Rows are points. To make a cloud, some directions were put in groups of two or more. Within a group, all points are equally far from the middle, so they leave a hole (a ring in 2 directions, a hollow ball in 3). The other directions are filled evenly. Then the cloud was stretched, turned, moved and blurred a little. How many holes are there, and how many directions does each take, smallest first?
(in the rows, 128 means zero)

Cloud:
[[166 198 112]
 [ 84 113 126]
 [106 144  76]
 [164 126 126]
 [ 61  86 108]
 [161 145 127]
 [114 128 107]
 [ 97 104 106]
 [101 106 100]
 [ 92 166 138]
 [ 88  96 137]
 [ 92 139 126]
 [182 133 144]
 [110  81  95]
 [135  91 126]
 [160 118 110]
 [ 82 114 133]
 [106 141  75]
 [137 150  94]]
Holes: 0

Cloud (26 x 4):
[[134 201 115 142]
 [156 129 150 194]
 [157 166 109  91]
 [151 188 135 137]
 [145 137  97  75]
 [141 112 103  93]
 [168 135 180 147]
 [149 178 176 173]
 [129 194 144 159]
 [160 166 162 142]
 [110 106 130 120]
 [120 169 136 189]
 [149 110 120 105]
 [139 170 135 103]
 [ 86 141 129 128]
 [120  95 141 169]
 [142 117 111 167]
 [ 91 127 116 146]
 [ 96 186 123 123]
 [103 112 107 120]
 [113 114 132 109]
 [157 137 164 123]
 [164 132 112 160]
 [ 93 175 158 157]
 [144 185 155 171]
 [131 106  82 115]]
Holes: 1 (3)

Cloud:
[[148 118  72 101  70  89 108 131]
 [ 96 147 142 156 131 127 100  84]
 [132 172  92  90  72 131 172 137]
 [115  97 152 152 162 147 189 122]
 [151 161 109 134  79 155 169 158]
 [111 143 123  84  99 163 179 159]
 [140 131  74 153 128  58  89 114]
 [147 141 104 147  99 152 124  78]
 [137  99  78  92 103  92  98 120]
 [106 149  92  77  91 102 160 127]
 [102 147 114 135  70 107 188 156]
 [127 130  83 136 118 166 127 135]
 [169  96 130 151 109 121 162 157]
 [ 61 129 119 165 146  86 122 148]
 [175 135 143  83 106 152 170 132]
 [149 172 166 141 168 150 161 112]
 [118 100  95  82  94 101 129 176]
 [127 131  90 147 135 164 122 141]
 [ 69 139  93 163 122  99  90 123]
 [103  93  95 100  99  93  98  99]
 [154 156  91 142 122 100 107 174]
 [ 89 150  99 186 152  86 127 147]
 [108 125  92 114 161  73 106 119]
 [136 176 100 105  89 130 175 111]
 [125 128 157 114 150 157 195 122]
 [ 97 111  68 132  89  65  92 117]
 [107  97  86 146 109 139 148 141]
 [ 84 137 126 119 101  81 128 184]
 [114 137 113 178 103 136  97 127]
 [125 135 132  69  79 175 142 133]
 [156 145  86 130 124 162 114 110]
 [114 129  93 148  90  90 142  95]
 [ 89 168 114 108 134 158 140 110]
 [133 106 163 120  67 126 159 144]
 [162 174 104 103 103 159 126 139]
 [159 132 121 189 182 143 129 130]
 [185 147 148 127 130 108  98 129]
 [ 78 119 120 142 165 139 103 127]
 [145 203 132 152  89 137 156 121]
 [ 96  93 108 105 112  92 107  95]
 [175 115 119 147 141 151 150  96]
 [ 97 144 130  94  36 121 157 130]
 [158 111 127  97 119 163 167 160]
 [ 84 128  74 115 121  79 156 148]
 [160 184 108 119 105 157 160 151]
 [ 93 147  99  90 124  72 131 160]
 [147 135 136 178 109 161 134 144]
 [190 152 158 152 113 168 166 136]
 [109 104 138 139 177 134  93 122]
 [123 133  88 122 133 102  64 110]
 [118 182  99 115 108 122 126 169]
 [151 162 141 150 149  68 137 120]
 [174 139 116 140 163 151 102 109]
 [ 98 152 108 171 120 147 179 127]
 [142 142  87 139 150 159 115 114]
 [ 83 107 145 143 142  79 167 161]
 [ 92  77 142 163 150  81 126 131]
 [115 151  80  88  74  81 153 164]
 [172 141  97 112 108 166 139 133]
 [120 144 167 149 187 118 144 129]
 [168 136  87  91  84  87 135 152]
 [123 104 110  64  88 107 126 157]
 [153 136 106 144 163  96  82  99]
 [166 151 111 169 160 122  99  96]
 [114 127  84 112  81 153 113  90]
 [112 154 183 152 155 143 159 142]
 [107 112 133 121  90  95 170 186]
 [ 75  98 147 125 134  91 162 142]
 [176 111 139  90 121 103 148 150]
 [127 116 133 125 158 107 193 147]
 [112 189 100 126  90 126 130 164]
 [157 110 170 169 155 176 130 108]
 [ 71 101 111 155 136  93  87 139]
 [124 138 169 117 110 132 105 143]
 [104  98 125 166 144 111 183 141]
 [114 133 121 130  96 150 131  67]
 [130 138 132 177 204  99 143 142]
 [160 146 117 198 161 118 113 113]
 [181 155 110 154 139 103 116 167]
 [118  87 127  74  86 112 116 144]]
Holes: 3 (2, 2, 4)

Cloud:
[[139 132 112 114  69 159 144 113 132]
 [ 85 114 110 122 145  67 119 141 104]
 [123 169 122 101 140 122 123  98  91]
 [107 127  88 187 128  93 146 148 150]
 [120 114 116 119  63 127 156 104 126]
 [102 156 144 134 213 159 110 111 160]
 [170 124  81 141 113 130 103  84 135]
 [ 68 147  95 110 138  90 140 148 157]
 [110 162 121  70 155 163 101 104  96]
 [128 158 157 107 146 135 131 146 196]
 [ 74 131 131 102 150 162 152 146  81]
 [113 133 135  71 120  74 107 135 116]
 [169 113 106 130 117 166 114  80 143]
 [127 139  60  68 169 125 106 102 143]
 [ 97  93 147 127 170 168 165 131 115]
 [104  90 127 165 116  94 136 137 167]
 [113 154 181 120 139 112 121 180 162]
 [109 111 111 188 167  95 120 126 145]
 [ 93 144 179 106 125 138  98  88 141]
 [147  98 108 120 127 129  92 118 166]
 [175 174  92 130 133 129 140 118 138]
 [ 86 177  89 147 224 133  95 144 146]
 [113 134 167 121 144 137 135 130 100]
 [193 145 142 120 161 152 125 114 142]
 [114 142  86 145 132 178 132 146 134]
 [109 176 102 158 136 150 110 134 112]
 [118 115  64 103 170 116  85 124 144]
 [116 130 144 170  81  82 134 170 134]
 [112 109 124  84 109  84  90  96 118]
 [140 152 111 107 193 120  85 164 129]
 [154 124 132  90 188 137 139 104  89]
 [107 167 127  76 103 146 107 140 126]
 [148 137 165  94 148  99 110 147 131]
 [ 53 158 102 120 148 146 141 132 134]
 [125 135 155 115  76 170 130 108 120]
 [138 153 139  92 121 167 109 160 107]
 [148 134  94 153  84 132 126  75 156]
 [122 138 126 128  96  70 101  84 134]
 [124 150 112 138 109 137 110  92 192]
 [ 70 108  83 157 123  92 131 106 132]
 [119 143 112  82 202 114  95 154 142]
 [137 104 133 123 176 170 129 110  95]
 [149  83 147 102  97 153 127 103 128]
 [104 185 103  93 121 106  98 161 113]
 [135  85 147 140  98  84 134 131 147]
 [ 94 165 119 158 187 162 110 178 161]
 [144 181 119 137 151 165 136 156 157]
 [101  95 129 132 130  82 126 112 157]
 [ 85 159  93 175 202 174 152  96 129]
 [196 101 133  76  96  97 110  95 143]
 [114 123 140 190 111 114 156 153 145]
 [157 138 111 150 141 179 144 105 162]
 [138 137 149  75 115  87  77  70 122]
 [ 70 152 143 184 143 137 127 164 123]
 [ 92 121 140 121 124  73  86 110 139]
 [125 145 124 160 207 126 131 118 138]
 [ 57 122 104 202 186 161 155 169 136]
 [129 171 119 106 102 172 125 158 146]
 [117 136  91 124  75  80 136 124 156]
 [105 130  60 112 125 123  96 144 147]
 [119 108  68 111 123 150 121 118 117]
 [ 73 131 134 150 174 158 139 188 165]
 [104 152  55 179 203 131 134 133 120]
 [105 107 167 121 133 160 165 151 111]
 [141  76 107 124 165 149 121  75 120]
 [ 91 122 119 131 161 136 133 129  68]
 [149 106 114  87 128 117  85 121 158]
 [ 74 143 113 160 116 157 165 161 124]
 [136 116  87 129 114 158 130 132 102]
 [104  99 165 131 111 137 153 167 177]
 [ 99 141 126 160  85 152 176 169 158]
 [127 114  85 106 187 184 154 126 110]
 [130 160 118  84 177 156  83 122  98]
 [129 167  49 131 177 103 135 105 121]
 [ 92 120 134 119 137  68  92 153 118]
 [ 84  84 135 110 120 135 157 119 116]
 [ 75 180 132 151 155 137 108 143 157]
 [114 161 115 206 137 122 112 166 152]
 [ 96  98  76 180 168 120 133 129 159]
 [162 104  90  78 100 114 122 101 120]
 [137 174 105  97 146 160 115 154 106]
 [158 147 156 119 189 128  83 101 142]
 [107 172 126 154 113 170 131 144 158]
 [ 84 169 150 121 144 130 101 106 119]
 [ 72 132 128 122 181  92  99 154  99]
 [114 123  61 138 148 151 122 109 149]
 [146 114  82 139 171 162 155 115 140]
 [104 138 127  91 229 148 104  89 147]
 [132 100  70  79 158 149 136 102 120]
 [139 151 148 102 169 164  72 130 146]
 [121 132 152 123  69 151 146 175 104]
 [116 138  74  90 114 132 126  77 136]
 [ 72 141 158 110 108 111  80 155 130]
 [124 126 137 105 173  99  71 113 105]]
Holes: 2 (3, 3)
